Each row of a before or after table is a point. One or more steps were done to the points. Then noise was added and the rows were shuffled. The steps act on how far a point lies along the listed directions, d1 being the first. Write out the steps. A step turns or swaps two directions, mirrors them in a line or flattens them onto one, adds a multiple of one to another, or multiplies one. Angles are multiples of 10 degrees, from the lower direction toward the higher: turns from -170 to 170, lines from 10 to 170 but not 90. Use the fewest steps. Two steps may share a direction if one is a turn and the other turns, adds or multiplies; they go together, in the order done. Otherwise the lowest direction goes first.

Directions:
(1): [-0.05  0.53 -0.36]
(2): [0.35 0.33 0.43]
(3): [ 0.54 -0.16 -0.31]
Before (10 x 3):
[[-0.10  0.29 -0.05]
 [ 0.29 -0.15 -0.47]
 [-0.02  0.12  0.22]
 [ 0.34 -0.51  0.59]
 [-0.31  0.09  0.01]
 [ 0.40 -0.31  0.79]
 [ 0.34  0.68  0.37]
 [ 0.86  0.04  0.39]
 [ 0.20  0.22  0.13]
 [ 0.21 -0.22  0.33]]
After, 10 rows:
[[-0.59  0.55  0.30]
 [-0.26 -0.41  0.87]
 [-0.14  0.20 -0.21]
 [-0.23 -0.05 -0.26]
 [-0.08 -0.16  0.38]
 [-0.25  0.02  0.09]
 [ 0.02  0.31  0.93]
 [-0.04 -0.48  0.76]
 [ 0.52  0.19  0.01]
 [-0.16  0.20  0.19]]
Steps: turn d2 and d3 by -70 degrees

Directions:
(1): [-0.22 -0.40  0.49 -0.33]
(2): [-0.50 -0.35 -0.33  0.26]
(3): [ 0.50 -0.52 -0.10  0.14]
(4): [ 0.02 -0.05 -0.44 -0.60]
Before:
[[ 0.08  0.04  0.15  0.16]
 [ 0.11  0.14 -0.27 -0.45]
 [ 0.09  0.06  0.11  0.05]
 [ 0.01 -0.38 -0.20  0.00]
 [-0.17  0.16 -0.12 -0.43]
 [ 0.05  0.03 -0.31 -0.69]
 [ 0.06 -0.30  0.13  0.11]
 [ 0.31 -0.38  0.12  0.08]
 [ 0.29 -0.31 -0.06  0.26]
 [ 0.34 -0.40 -0.11  0.36]
 [ 0.09 -0.24 -0.15  0.21]
 [ 0.48 -0.30  0.21 -0.02]]
After (12 x 4):
[[-0.03  0.22  0.55  0.51]
 [ 0.36 -0.56 -0.25  0.17]
 [ 0.14  0.05 -0.01 -0.11]
 [ 0.31 -0.62 -0.05 -0.06]
 [ 0.31 -0.73 -0.03  0.31]
 [ 0.11 -0.03 -0.14 -0.15]
 [-0.48  0.53  0.37  0.15]
 [ 0.95 -1.08 -0.41  0.20]
 [ 0.81 -0.88 -0.10  0.07]
 [ 0.04  0.31  0.33  0.38]
 [ 1.00 -0.77 -0.04  0.04]
 [ 0.76 -0.83 -0.31  0.14]]
Steps: add 0.3 times d2 to d1; multiply d3 by 2.5; multiply d4 by -1
